Every row gives one point. Each copy is the shape, with its points in the same order, stretched, turned, moved and blurred by noise. Is it also mirrored, or only turned?

Shape (8 x 3):
[[-34  17  -9]
 [ 57   1  11]
 [-17   7   6]
 [ 27 -21  -2]
 [-33   9 -36]
 [ 37  -9 -14]
 [ 11  10  20]
 [-18  26 -11]]
Copy 1:
[[-12  30  16]
 [ 55   6 -25]
 [  2  13   2]
 [ 18  -2 -36]
 [-19  38  -2]
 [ 29  12 -41]
 [ 30   5   3]
 [  3  27  12]]
Copy 1 is: only turned
Copy 2:
[[-40  -3  21]
 [ 28  36  -3]
 [-27   3   1]
 [ 25  -3  -4]
 [-29 -17  43]
 [ 23   7  13]
 [-11  22 -12]
 [-37  15  27]]
Copy 2 is: mirrored
Copy 3 (8 x 3):
[[-21   6 -50]
 [-18  21  60]
 [-24   1 -21]
 [  4   1  22]
 [  1  17 -58]
 [  6  15  29]
 [-31   5  12]
 [-22  17 -30]]
Copy 3 is: only turned
Copy 4 (8 x 3):
[[-14  29  -2]
 [ 45 -31  13]
 [  0  17  14]
 [  5 -27  15]
 [-29  18 -22]
 [ 14 -29  -1]
 [ 24   5  23]
 [  4  23  -9]]
Copy 4 is: only turned

Shape:
[[ 36  12  23]
 [-20   4 -12]
 [-17 -16  -5]
 [ 20  33  -6]
 [ -1  -3  -4]
 [-12  13   4]]
Copy 1, 6 rows:
[[  9  38  13]
 [-17 -15   4]
 [ -4 -25  15]
 [ -3  29 -16]
 [  0  -4   7]
 [-19   0   9]]
Copy 1 is: only turned
Copy 2:
[[ 60  -1 -12]
 [-10   5   4]
 [ -3 -14  14]
 [ 24  20 -30]
 [  7  -9  -2]
 [ 15  14   4]]
Copy 2 is: only turned
Copy 3 (6 x 3):
[[ 18 -20  24]
 [-16  12 -27]
 [-24  16  -6]
 [ 24 -13 -16]
 [ -7  11  -2]
 [-13  -2 -21]]
Copy 3 is: mirrored
Copy 4:
[[-10 -27  22]
 [-11  20 -19]
 [  4  28  -7]
 [-25 -29 -13]
 [ -2   8  -7]
 [-22  12  -6]]
Copy 4 is: mirrored

Shape (9 x 4):
[[ 31  13  17  31]
 [ 20  -1 -15   3]
 [  6 -19 -17  30]
 [ 23  -3  -9 -14]
 [-17 -19   5 -28]
 [ 21 -17 -30 -29]
 [-24  39   7 -17]
 [ 16  13  -1   9]
 [  2 -15   2 -31]]
Copy 1 (9 x 4):
[[ 40  19  -4   6]
 [ -4   1  -5 -10]
 [-13  31 -18 -22]
 [ -5  -8  12 -12]
 [-24   5  37   3]
 [-29 -15  11 -32]
 [ 10 -20  25  60]
 [ 15   2  -1   9]
 [-17  -6  33  -7]]
Copy 1 is: mirrored
Copy 2 (9 x 4):
[[ 13  26  -4 -34]
 [-14   4  -2 -17]
 [-11  20  30 -23]
 [-13  -8  -6 -18]
 [ -2 -31  12  24]
 [-36 -27  -2 -10]
 [  6  16 -27  48]
 [ -2  10  -7 -13]
 [ -7 -36  -2   7]]
Copy 2 is: mirrored
Copy 3 (9 x 4):
[[ 48  10 -17  12]
 [  9 -16 -31  -4]
 [  7   9 -53  -2]
 [  1 -24 -16 -17]
 [-36   0  -1 -30]
 [-13 -37 -29 -30]
 [-37 -15  21  38]
 [ 12  -8 -15   9]
 [-21 -13   3 -30]]
Copy 3 is: mirrored

Shape:
[[ 17   0  15  36  -7  10]
 [-14   7 -39  11  -5 -16]
 [-30  -1  10  29  23 -27]
 [  6  10  17 -28  16 -26]
 [-40   9 -13   7  25 -13]
 [ 27  48   0  -7  28 -26]
 [-21  -9 -33  -2  -6  -5]
 [ 20 -23  32  -5  25 -10]
 [  4 -29   2   0   8   8]
 [ -7  25 -21  -3   1  32]
 [-16 -14  30   0 -13 -11]
 [ -9 -18  29  14   2 -33]]
Copy 1, 12 rows:
[[ -1  43  -4  16 -35  -6]
 [ 31   4 -10 -28  -7  39]
 [-19  19 -28 -38   2  13]
 [  1   3  23 -37  17 -13]
 [ -2 -11 -23 -37  18  25]
 [ -2  35  18 -30  26  18]
 [ 30 -11 -12 -18  -6  25]
 [ -2  29   1  -6   5 -48]
 [ 20   9 -10   9  -4 -23]
 [  6 -12   2  20   3  25]
 [ -9   0   5 -19 -22 -17]
 [ -5  27  -2 -31 -17 -22]]
Copy 1 is: only turned
Copy 2 (12 x 6):
[[  7   1  52  31  -2 -15]
 [ -4  24 -10  -2 -25 -23]
 [-22  20  60 -15  -3  -4]
 [ -3  -9   3 -13  11  20]
 [ -3  25  28 -28 -18  -2]
 [-19  14  13   9   4  42]
 [ 16  17 -13 -11 -20 -32]
 [ 19  -5  39   1  42  -1]
 [ 33   2  19   1  17 -24]
 [ 36   6   7  11 -31   3]
 [ -3 -24  32  -9  -1 -14]
 [-22  -8  43  -9  16 -12]]
Copy 2 is: mirrored

Shape:
[[ 10  -7  -8  -2   6   8]
 [-18   2  12   1   7  -7]
 [  5  -4  -6  22   4 -12]
 [ -1   5  -5  21 -13 -16]
 [  4  23  -2  13  -5  -3]
 [ -2  -2  -1  36  13 -19]
 [ 40  -4  36  -8 -31  -9]
 [ -9  20  -1  18  12 -19]
 [-11  -1   8  -3   2  11]
 [-13  30  -6  -1  -9  -7]
 [ -8 -17   1 -19  14  -3]]
Copy 1, 11 rows:
[[ 20  -8   0  10  -4  -4]
 [ -4  -3   4 -24   4   4]
 [-13 -27  -1  -1 -17   7]
 [-32 -13  -1   3 -18  -1]
 [-24   2  -8  10 -10  16]
 [-26 -40   4 -11 -17  20]
 [ -3  30   4 -13 -60  -1]
 [-28 -19 -15 -11  -4  23]
 [  9   8  13  -6   6  -2]
 [-26  14 -18   5   6   3]
 [ 30  -7  -2 -19   8 -14]]
Copy 1 is: mirrored
Copy 2 (11 x 6):
[[  0   3  19 -11   3  11]
 [ -7  -9  -9   3  13 -21]
 [-13 -15  28  -4   1 -15]
 [ -7 -16  11   0  -9 -21]
 [-10 -13   2  -5 -12   1]
 [-22 -26  25  -1  14 -29]
 [ -1  22   9  43 -27  21]
 [-29 -18   9  -6   8 -26]
 [  5  -4 -11  -3   5  -2]
 [-10  -7 -14 -12 -13 -18]
 [  1  13   3  -1  17  -8]]
Copy 2 is: mirrored
Copy 3 (11 x 6):
[[ -2  -4  16   2 -10  11]
 [  1  -7   0 -19  17   9]
 [ 27   3   5  -9  10  14]
 [ 28  -6   0  -2  21   6]
 [ 17  -2 -11  -5   5  17]
 [ 43   9   5 -25  20  15]
 [-12  36 -16  23   7 -26]
 [ 25  -6 -20 -27  12  17]
 [ -9 -10  11  -4  13  12]
 [  3 -24 -22  -7   9  11]
 [-13 -12  16 -13  -3  -2]]
Copy 3 is: only turned

Shape (11 x 8):
[[-18   5   4   4  33  -3 -18  -3]
 [ 22   6 -60  -5 -14  23 -14   5]
 [  0  -3   1   4   7  -2 -20  -1]
 [-22 -21  13   4   7  11  20  19]
 [  9 -17  15  -4 -15  12 -12   2]
 [-22   4   1  12   2 -15 -18  -6]
 [-18  10   3 -19 -15  17 -15   4]
 [-21  -4  -9   9   7  -7 -16  47]
 [  8 -11  -5 -27 -11  -1 -13 -11]
 [ 49   3   1   5  -5  -3 -19  -7]
 [-11   6  -9  -9 -14  -4  43  22]]
Copy 1 (11 x 8):
[[ -1  -2   1  14  36  -5 -38  -7]
 [ 52   1 -18  15 -35  33 -20  -6]
 [ 15   3  13  15  10   5 -19 -12]
 [ -6 -26  -2 -19  18   4  18  -4]
 [ 13   6  12   5   6   5  12 -26]
 [ -6  -5  18  18   9  12 -30 -17]
 [-10  22  -8  -1   6  26  -6 -30]
 [  9 -12  18 -23   9  34 -17  11]
 [ 10  23  -2   6 -10  -3 -11 -33]
 [ 39  18  16  36 -13 -11  -2   7]
 [-18 -12 -15 -16 -30   1  21  20]]
Copy 1 is: only turned
Copy 2:
[[  0  23  17   6  13  -2 -20 -27]
 [-11 -57 -30 -26   2 -32 -21 -23]
 [  5  -1   5   6  13 -20 -10 -10]
 [-33  16  10  22  18  13  21  -1]
 [ -4 -17  11  11  13 -17  10  23]
 [  5  22  -7  23  12 -21 -31 -13]
 [-21   4   2  -5  16   3 -26  19]
 [-24  22 -22  -2  54 -19  -3 -27]
 [ -4  -8   6 -12 -15 -22  -3  15]
 [ 44 -31  -4 -11   3 -27   8  -2]
 [-29  19 -33  -5   4  19  20  -4]]
Copy 2 is: only turned

Shape:
[[  3 -13  -8 -13   5 -30 -14 -18  -6]
 [ 14  -2 -19  11  10  -2  -2   4   0]
 [ -8  28   6 -16  15  24  24   8 -13]
 [-31   4  18  -6  18  17  28  15  -4]
 [-23  20   8 -16  11  21  12   0 -23]
 [-28   2  20 -32   7 -22 -15  15  18]
 [ 13 -24  -2   0   3  -6 -29  -7  -7]
 [ -3 -25   6   4  -9 -19  -3  -3  14]
 [  2  -8 -14   8  -2 -16 -16  -1 -13]
 [-18   9  35 -15  -2   7  -8   6  19]
 [ -6 -12  20 -16  -3 -30 -20  21  -5]
 [  6   8   8   1  19   2  16  -5 -24]
 [  8  -8   3   8 -23 -26 -17  -5   5]
 [  9  -4  -4 -17   1  11  20   4 -13]
 [ 16   8  -1   3  22   2  13  -6 -15]]
Copy 1 (15 x 9):
[[ 17   6 -29  11  27  -3  -7  19   7]
 [ -6  -7 -14  -4   9  -3  11  -7   9]
 [ -3  10  28 -20 -11 -28 -21 -17 -10]
 [  2   5  29  -4  -1  -1 -16  -4 -34]
 [ -8   9  29  -1  -3 -25 -20   3 -10]
 [ 20  12 -24  11 -12   0 -53  18 -13]
 [  0   0 -20  25  28   8  -5   6  13]
 [ 22   4 -22  19  15  23   7   9  -5]
 [ -6   4 -21  12  15   0   8  21  14]
 [ 23   0   5  13 -18   6 -43  -5  -8]
 [  9  25 -24   8  15  15 -38  28   1]
 [  3   5  21 -14  24  -4  -6   1  -6]
 [ 18   7 -30  15   4  16   4  21  19]
 [  1  26   8 -10  14 -11  -1 -16  -4]
 [  3  -3  12 -17  21  -7  -1 -10  -1]]
Copy 1 is: only turned
Copy 2, 15 rows:
[[-40 -39  -6  -8  -4 -25   6   2 -23]
 [  1  -9 -11  -6   8  -5   3 -27 -20]
 [  4  16  11 -27  -1  40 -45  -2   8]
 [  0  33  12 -11  14  25 -60  10  21]
 [  2   9  20 -25   1  33 -47  24  11]
 [-42  -1  34  -9   0 -25 -14   2  12]
 [-12 -14 -10  -3 -11 -26  22  18 -19]
 [-32  -8  -6  15   6 -18   5   0   2]
 [ -7 -31  -1  -3   5 -17   5  -4 -16]
 [-29  15  27 -11  -3   4  -9  17  40]
 [-19 -25   7   2 -16 -39  -9   3   3]
 [  0 -14 -22 -25  -3  14 -41   6  -4]
 [-30 -39   0  11  -2 -21  20  -7   4]
 [  0   8  -6  -1 -17  20 -25   0 -13]
 [ -2 -15 -24 -21   0   9 -25 -10  -9]]
Copy 2 is: mirrored
